Every row gives one point. The ring and each string are closed loops that go straight from each point to the next, and from the last back to the first. Before rounding, they use only three directions, however many columns there are. How many times does the string pass through the ring? Passing back the other way cancels.

Ring:
[[ 35   9   0  -3]
 [ 26  19  -6  -1]
 [  6  24 -12  -1]
 [-14  15 -13  -4]
 [-24   1  -8  -8]
 [-25 -12   3 -12]
 [-14 -20  19 -15]
 [  6 -20  29 -15]
 [ 26 -14  24 -12]
 [ 35  -6  15  -8]]
String:
[[ 58   5   6  -3]
 [ 51  -6   0  -4]
 [ 35 -11  -4  -5]
 [ 13  -5   1  -7]
 [ 19   7  17  -8]
 [ 30  10  22  -7]
 [ 48   4  12  -5]
 [ 60   1   0  -2]
 [ 43  -4  -9  -3]
 [ 44  -4 -16  -2]
 [ 24  -5 -12  -4]
 [ 10   1   3  -7]
 [ 19  20  10  -5]
 [ 34  35   4   0]
 [ 37  27  -9   1]
 [ 38  16 -20   2]
 [ 29   1 -20  -1]
 [ 33   7 -16  -1]
 [ 25   1 -11  -3]
 [ 12   2   3  -7]
 [ 18  16  17  -6]
 [ 38  16  15  -4]]
Times through: 3
String (6 x 4):
[[ -7 -17  50 -19]
 [-21 -28  31 -19]
 [-11 -30  12 -15]
 [  3 -33  13 -15]
 [  9 -13  11 -11]
 [  6  -3  22 -11]]
Times through: 1
